Each row of a before or after table is a point. The points were changed in one or more steps. Then noise was added and the rows were shuffled. The steps act on how far a point lies along the listed directions, d1 being the first. Name the steps. A step turns or swaps two directions, mirrors them in a line or flattens them onto one, adds a multiple of one to another, or multiplies one. Angles are multiples of 10 degrees, from the lower direction toward the higher: turns from -170 to 170, lines from 10 to 170 but not 90. Use the fewest steps. Two steps may share a direction if one is a turn and the other turns, adds or multiplies; they go together, in the order done. Otherwise the lowest direction goes first.
In the rows, zero is written as 128.

Directions:
(1): [ 79 116]
(2): [116 177]
Before (11 x 2):
[[161 156]
 [144 159]
 [104  87]
 [145 131]
 [126 146]
 [126 220]
 [109 117]
 [ 91 139]
 [133 194]
 [ 62 171]
 [157 105]]
After (11 x 2):
[[ 81 140]
 [221 142]
 [138 111]
 [144 134]
 [156 202]
 [108  94]
 [131 169]
 [159 117]
 [111 146]
 [158 100]
 [198 134]]
Steps: turn d1 and d2 by 80 degrees

Directions:
(1): [150  61  93  93 136 142]
(2): [153 127 195  93 121 165]
Before (14 x 6):
[[149  94 103 115 136 131]
 [145  99 117 108 138 164]
 [153  58  87  97 139 136]
 [133 140 128 151 112 122]
 [117 203 198 143 102 113]
 [162 100 127 110 132 133]
 [127 109 158 117 128 147]
 [123 104 105 112 122 118]
 [122  84  91 111 130 150]
 [125 156 152 126 121 145]
 [135  96  92 113 140 133]
 [128 103 121 115 123 146]
 [124 102  96 115 142 145]
 [120 195 182 149 118 141]]
After:
[[138  57  98  87 132 166]
 [ 80 249 160 200 103  71]
 [141  79  78 112 143 154]
 [173  16  78  69 143 151]
 [139  82 108  93 141 161]
 [ 88 232 147 198 119 103]
 [136 149 146 147 109 128]
 [161  72 103  98 138 142]
 [159  83  91 115 136 123]
 [107 169 120 153 123 121]
 [137  90 123  92 122 134]
 [152  73 108  87 140 152]
 [128  91 102 114 126 144]
 [108 105 102 142 134 119]]
Steps: multiply d1 by 1.6; multiply d2 by -1

Directions:
(1): [134  70 169 105 150 176  86 114  93]
(2): [194 126 160 161 162 124 174  86 135]
(3): [155 132 103 182 145 176 123 196 117]
(4): [117 122 166 107 128 164 144 154 213]
Before (9 x 9):
[[151 121 176 136 165 172 149 119 138]
 [157  69 202 107 154 151 109  86 159]
 [153 119 184 132 152 184 152 121 196]
 [ 64 185  49 119  53  83  78 185 128]
 [154 154 171 111 148 150 167 124 209]
 [140 131  97 146  95 107 137 128 100]
 [150  93 188 119 156 185 157 152 156]
 [ 19 136 116  50  73 101 108 154 152]
 [134 114 152 128 151 116 147  92 166]]
After, 9 rows:
[[140  94 183 115 157 166 150 123 127]
 [150 108 143 146 157 136 143 112 154]
 [147 125 172 138 165 155 150 106 118]
 [158 133 186 106 164 169 150 127 193]
 [ 55 169  74  98  55 110  77 186 163]
 [135 131 104 139  93 110 141 126 114]
 [170  89 176 142 154 143 100  99 123]
 [ 40 122 117  81  91 146  96 197 144]
 [151 105 184 125 153 183 140 106 173]]
Steps: turn d1 and d4 by -30 degrees; multiply d1 by 0.7; multiply d3 by 0

Directions:
(1): [103 200 187  70  88 116 139 128 142 122  81 135 101 115]
(2): [ 76  64  87  60 101 121 167 105 133 164 128 144 132 106]
Before:
[[129  18  55 151 157 143 129 103 125 153 179 100 140 147]
 [132 107 120 121 108 114 138  99 147 122 127 132 132 109]
 [173  61  67 201 187 168 114 129 106 137 203 108 160 145]
 [134  87 116 166 155 152 126 138 112 150 163 127 134 139]
 [131  70  89  88 118 103 143 122 111 181 138 124 140 113]
 [ 88  73  84  93 116 114 160 102 136 160 120 127 118 128]
 [190 116 120 216 183 153  91 157 118  96 158 114 126 160]
 [156 101 122 173 151 117 123 139 121 122 147 135 142 148]
 [160 128 117 180 156 145  98 111 129  94 163 108 139 148]
 [119 162 155 115 119 115 123 132 108 120 111 146 111 140]
 [ 68 184 190  17  64 104 145 110 176 144  66 153 105  93]
 [153 161 168 128 120 107 135 132 153 115 117 108 109 129]
 [143  42  77 168 166 130 135 127 113 149 177 125 146 141]]
After, 13 rows:
[[155 155 162 134 122 108 132 134 151 115 122 108 112 130]
 [156  98 118 176 156 118 124 141 120 122 151 135 145 150]
 [174  58  64 204 190 167 112 130 106 138 205 108 162 147]
 [131 112 122 117 107 114 139 101 147 122 123 132 128 108]
 [ 64 196 200   8  58 102 147 109 178 143  59 156 101  90]
 [ 81  87  99  80 108 112 163  99 140 161 109 129 112 123]
 [165 118 108 186 161 150  95 112 129  94 169 106 142 149]
 [139  46  82 164 163 130 137 128 115 149 175 126 142 139]
 [135  88 117 168 158 151 127 140 114 150 162 127 134 138]
 [121 159 152 120 121 116 123 131 109 119 113 145 110 141]
 [125  85 100  77 111 102 146 121 114 179 129 126 133 110]
 [199  99 107 230 194 155  87 156 116  96 168 110 132 163]
 [125  28  65 145 151 141 130 102 127 150 173 101 135 145]]
Steps: add 0.3 times d2 to d1

Directions:
(1): [164  96 185 125 167  75 166 113  96 126  81 170 183 117 146 106  97 143
 112  69  77 143  90  99]
(2): [ 55 109 149 137  60 154 140 106 147 135  87 168 106 147 131 178 108 184
 165 111 112 204 143 115]
(3): [ 91 175  56 107 143 110 118 113 110 107 146 102 176 189 203 100 122 179
 108  86 115 145 158 148]
(4): [167 149 142 237 140 108  88 152 161 120 107 163 124 126 207 143 113 109
 139 138 145 130 186 113]
Before, 9 rows:
[[136 116 168 183  89 127 109 155 163 131  94 165  88 111 128 181 125 110
  137 138 146 145 162 104]
 [112 150  75 154  99 157  94 163 143 127 172  95 101 145 133 131 159 124
  144 162 146 121 167 159]
 [ 99 131 108  98 117 151 134 134 125 114 143 108 104 149  98 115 141 130
  131 139 149 137 120 135]
 [ 94 105 186 187  58 129 134 128 156 119  83 184 107 114 136 169 111 154
  145 122 132 179 146 110]
 [ 73 149  76  99  80 183 115 112 145 122 185  68 105 151  96 128 157 139
  122 173 177 129 135 153]
 [109 168  73 167 102 155 101 132 138 127 161  88  92 134 117 145 143 125
  156 182 180 115 160 150]
 [ 97 119 151 154 118 120 126 114 143 135 106 159 132 139 159 135  95 165
  144 112 107 159 145 113]
 [138 120 161 151 113 141 125 139 139 133 108 149 106 121 128 136 130 104
  142 130 144 151 137 106]
 [ 73 143  53  68 133 151 130 122 123 125 161  73 132 165 109 118 143 157
  123 118 132 122 140 147]]
After:
[[111 142 114 165 106 164 102 152 159 117 134 124  74 140 124 136 140 106
  153 166 171 135 158 129]
 [159 135 129 124 189  91 128 124 115 128 147 117 167 128 155  80 111 125
   99 112 111  93 117 128]
 [ 76 157  67 177  97 175  82 147 182 124 151 103  76 157 147 170 142 131
  158 170 174 136 210 140]
 [ 91 157  68 144  64 206  87 142 160 141 193  61  27 110  40 171 169  97
  174 241 218  94 154 164]
 [155 118 151 114 145 133 139 141 118 130 128 129 126 113 105 107 138  90
  124 129 139 120 111 111]
 [ 90 164  86 196  44 220  65 146 207 130 189  79  32 127  97 178 169  89
  157 252 235 118 190 151]
 [204 131 152 138 168  80 134 155 110 107 146 119 154  88 121  78 136  79
   76 129 143  63  99 128]
 [ 89 142  65 135  61 207  85 170 163 141 198  75  46 120  67 158 179  96
  163 218 179 102 164 174]
 [177 111 147  94 143 114 122 159 120 133 143 105 112  92  69 125 150  72
   98 142 148  81  98 124]]
Steps: multiply d1 by 2; turn d1 and d3 by 20 degrees; turn d2 and d4 by 150 degrees
